Each row is a point. Two turns around zero, p and q, are shown by what they do to some points. Write where each new point lands after one turn and then the other. Backwards means that the second turn is done in reverse. Each puzzle has new turns, and all numbers are rounded.

Turn p:
[-13  36  -7] -> [ 11  34 -15]
[ 20  -7 -35] -> [ 30 -24 -15]
[  4 -11  24] -> [-15  -4  22]
[-11 -19  18] -> [-26  -8   8]
Turn q:
[ 14 -48   2] -> [ 46 -19   2]
[  1  10 -23] -> [-10   0 -23]
[12 45 -5] -> [-28  35 -13]
[-19  18  11] -> [-24   1  14]
[ 1  1 10] -> [1 4 9]
[-10 -27   5] -> [ 15 -23  10]
Where do these land?
q, then p: [-17 -10  10] -> [-17  -9  12]
p, then q: [31 -4 -9] -> [30 12  6]
p, then q backwards: [-13 -13  -5] -> [-11   5 -15]
p, then q backwards: [-36  37 -17] -> [ 40  28 -24]
p, then q: [41  4  6] -> [27 24 21]
q, then p backwards: [ -5 -14  15] -> [20 -4  6]

Turn p:
[-28 -22  11 -18  17  18] -> [ -4 -20  18 -12  35  15]
[  3  15 -31 -21   1 -15] -> [-19   3 -33 -19  -7  -5]
[  4  -2  -3  10 -16   8] -> [  2   4   6   5 -16  11]
[ 20  29 -19  19 -21 -13] -> [ -6  26 -20  13 -35  -7]
[-14  -1  21  -3  18  21] -> [ 8  3 15  3 32  9]
[ -9   2   0 -22  -5 -21] -> [-16  -3   0 -21   1 -18]
[  3 -17  12  28   7  -7] -> [ 11 -16  11  27  -3  -8]
[21 -5 10  8 -1  9] -> [25  2  3  5 -7  2]
Turn q:
[-15 -12 -10  11 -10  15] -> [-8 -4 -6 15 -2 24]
[ 10 -15  -8 -41  -6   6] -> [  1 -33  -7 -31   4   4]
[  6 -14 -10   5 -11  -4] -> [  6 -10 -16   9   2   2]
[ 12 -11   4  10 -11 -17] -> [ 10  -9 -11  16  -3 -16]
[-11  27  -7   1 -11  -5] -> [-17  21 -12  -7 -11  -4]
[ 14   9  -9 -34  39   5] -> [ 10   3  16 -43  29  -1]
[  1   2  17  29 -11  11] -> [  8  10   7  25 -22   6]
[-18  13  22  19  21 -11] -> [-12  22  27  17   4 -14]
Where do these land?
q, then p: [ 3 -4  4 -2  0 19] -> [13  4  9 -6 -1 10]
p, then q: [ -5  -3   9  21 -26 -14] -> [-10  -3   0  21 -26 -14]
p, then q: [-10  -2  10   3  20  -6] -> [ 4  4 10 10 19 -7]
q, then p backwards: [-12  -8 -22 -18  -1  16] -> [-14  -9 -21 -17   5  16]
p, then q backwards: [14 31 -2 21 48 -7] -> [ 10  -9 -30  37  -1 -39]
p, then q: [  5  13  11  -6 -26 -11] -> [-14   1  -5 -10 -20 -20]
q, then p backwards: [  5 -27 -11 -19 -15   4] -> [  2 -28 -20  -7  15  -1]

Turn p:
[13  4  2 13 11  7 11 14] -> [19  3 -6 18  2 -2 -5  8]
[ -4  16  -7 -15 -16  -9 -14 -15] -> [-24  11  -5 -13  -9  -5   7 -17]
[-6 -6 -3 -8 -9  4 -6 13] -> [-8  5  2 -4 -8 11 -1 13]
[ -6   4 -10  -4  -9 -17  -6   4] -> [-18  -2 -12  -7  -5  -5   1   5]
[-7 -5  8 15  4 11  0 -8] -> [  3 -10  11  12   9   8  -1  -7]
[ 8  4 17  0  0 -4 17  5] -> [ 11   3   7   8   1 -17  10   9]
[ -6  -3 -11  -2   9   6   4  -8] -> [ 5 -3 -6 -7  9 11  3 -7]
[ -1   6   0 -11   6 -11 -10  11] -> [-9 11 -6 -8  4 -7 -9  9]
[  9 -20   2  12   5  13   3 -17] -> [ 19 -18  13   0  -2   8  -6 -14]
Turn q:
[-12 -11   8 -12  -8  -3 -11   6] -> [-10  -6   8  -9 -18   3  -8   4]
[14 12  9 17  5  1 -2 -6] -> [14  9 12  9 15 -6  3  2]
[-13  13  -8   5  -1  -9   3 -15] -> [-14  12  -5  15   0 -11   4  -6]
[ 18 -13  -9 -14  -8  12  -7  -7] -> [ 18  -6  -3  -4 -12  14  -4 -19]
[-13 -14 -11  16   2   9  11  -3] -> [ -8 -12 -10  18   3  13  10   7]
[15 -6 16 -5 14  8  1  0] -> [ 11 -11  14 -13  11   1   5  -6]
[-12  13 -11  -5   1  -5  -4  10] -> [-15  13 -10  -5   1   0  -9   3]
[  6  -2   9  -7 -10   4   5   5] -> [  9  -1   1 -11  -9  -1   6   4]
[ -3   7  -2   6   6 -17   5  10] -> [ -6   1  -7   0  10 -14  -8  10]
Where do these land?
p, then q: [ 5 -1  3  8  4 -2 -2  9] -> [  3   1   3   4   3   2 -11   6]
p, then q: [ 6 -3  0  1  8 -5 -1 -7] -> [ 2 -4  3  1 -1 -4 -7 -9]
q, then p: [ 7  5  0 -1  8  6 15 -7] -> [14 -5 -8 -5  7 -5  7 -4]
q, then p: [ -6   3   4 -17   1  -5   9   5] -> [ -7   1  -4 -16   1  -1  11   5]
q, then p backwards: [-4 -8  4  4  7 16  9  2] -> [-17  -7  -4   0  -3   5  11  -2]
q, then p: [  5  -5   0   2   1  -5 -48  -6] -> [-18  10  31  13  -2  -2 -21 -19]
q, then p: [  5  -2   5  -1 -23  -7 -17  14] -> [-14  15   5   5 -23  -3  -9   5]
p, then q: [-6  9  9  8  2 11 13 -7] -> [ 6 -5  2  8 16 -6 13  2]
p, then q: [  3  -6   4  -4 -11   9  11  -2] -> [12 -2 -2 -5 -5 -4 12  6]
q, then p backwards: [ -6  -7  -1   4   2 -11  -5  -8] -> [ 1  1  7 13 -5 -5 -7 -1]
q, then p backwards: [ -7  13 -28  -4   1  -6  16   6] -> [ -4  24 -23   0   7 -12  -2   6]

Turn p:
[-13  16  10 -20   9 -11  18  10  -6] -> [-25  13   3 -19   6  -9  12   6  12]
[  1  -5   8  -5 -10  -9 -20  -6  -6] -> [ 16   3  -7  -3 -12 -15  -6  -6   4]
[ 17  23   6   2  15  22   5 -12   3] -> [ -1  23  19   3   7  21   3 -17  -6]
[-12   3  -9  12   1  -6 -12  -3 -19] -> [ -1  -5  -1   9  10 -23  -9  -9  -7]
[  2  -1 -12   9 -13 -19  14  -8  18] -> [ -3 -21 -11  10   0  10  11  -5  20]
[ -1 -19   1   4 -11  -3  16   3  -2] -> [ -1 -17  -4   1  -8   0  15  11  -6]
[ 12 -15   8  14  19  19 -17  -7  11] -> [ 24  -3  24   2  -2  16 -18   1 -11]
[  1  10   2  12 -10  13 -15   4  13] -> [  0   8   1  19 -12   8 -17  -2   2]
[-24   3 -15 -22   3   0  13   2 -16] -> [-25  -2 -15 -21  12 -11   2  -1 -11]
[ 17 -14   0  -7  -4  -6  -2  18   4] -> [ 16   3 -10   0  -1   4   6  23   4]
Turn q:
[ 11  -7  -6   5  -4  28  -9 -10  -4] -> [ 23   0 -11   0 -10  16  -1  -3  14]
[-48  -2  -5  -1  -9  -8  25 -27  -3] -> [-27  -3  -8  14  10   6   8 -49 -15]
[ -1   7  -3  -6  -9 -13   1 -22  27] -> [-22   8  -5   2 -21 -12 -13 -13   7]
[  1  10   2  -1  25  13 -12   2  -1] -> [ 10   7  14   4  14   7 -12   5  17]
[  0  -9  11 -11 -10   3   2  12  -5] -> [  3  -8   7 -15  -2   1  15   1  -4]
[ 11  17  -1   1  21 -15  29  14 -11] -> [ -5  22  14  21  15 -11  15  18 -13]
[ -5   1  -4   8 -11  14 -12  14  -3] -> [  3 -11  -5  -9   2  21  -3   9  -1]
[  6  -7  -5  -6  -3  -4  -2 -11  11] -> [ -2   4  -9  -4 -10 -11  -3  -5   8]
[ 7 -6 -5  8 13 22 -5 14  1] -> [13 -3 -3  2 10 13  4 15 19]
[ 13  -5  -7   1   9 -16 -15   8   7] -> [  1   0  -6  -7   5 -18 -13  17   5]
[  5   4   2  -9 -11 -15  -6   2  -8] -> [  0   3   3 -13  -5  -8  -5   2 -17]
[ -1  -5  20  10 -12 -10   6   4  -9] -> [  1 -19   8   4  -7  -5   8   1 -18]
Where do these land?
p, then q: [ -1  -8  -9 -22  -1  11   8  -4 -12] -> [ 8 21 -2 -9 13  4  8 -9 -9]
q, then p: [ -5 -14 -16 -23   4  10   8  -4   9] -> [-15  -2  -6 -13   9  20   1 -14  13]
p, then q: [ 13  15   6  19 -10   0   7  -3  11] -> [ -5 -12  -2  22 -15  12   2   0   6]
p, then q backwards: [ 0 15  4 25 21 -4 -3 -2 -2] -> [-11  11  18  -1  28  -2   3  -4  -1]
q, then p: [  6 -11  -8  -7  -8 -17 -12 -15  -4] -> [ 13   0 -20  -5  10 -11   1 -12   8]
q, then p: [ 24  -1  13  37   9  -8 -21  17   8] -> [ 23  -5  -3  19  -4  -9 -11  44   3]
q, then p: [-8  4  7  3  1  7  8 -3  7] -> [ -6  -8   8   3 -10   4  -2  -4  -3]
p, then q: [-11  -8  18  -8  -9 -16 -11  -7   1] -> [-13   1  -7 -18 -18 -15  -1  -1  -6]
p, then q: [  8  -8   9   2  -9 -21  17  13  -9] -> [-19   0  -4   7   2 -10  23  13  -5]
p, then q: [11 -4  8  4 -9 18 13  0 -6] -> [  7   0   2   9  -4  14  15  -1 -16]
p, then q: [-32   3 -18  -9  -1   6  -4   5  -6] -> [ -3  -3  -9 -16  26  -1 -17 -14  -6]
p, then q backwards: [ -5  17 -13 -21  11  14  -9   2   2] -> [-13  15 -25 -13   1  -4 -11  -1  -2]
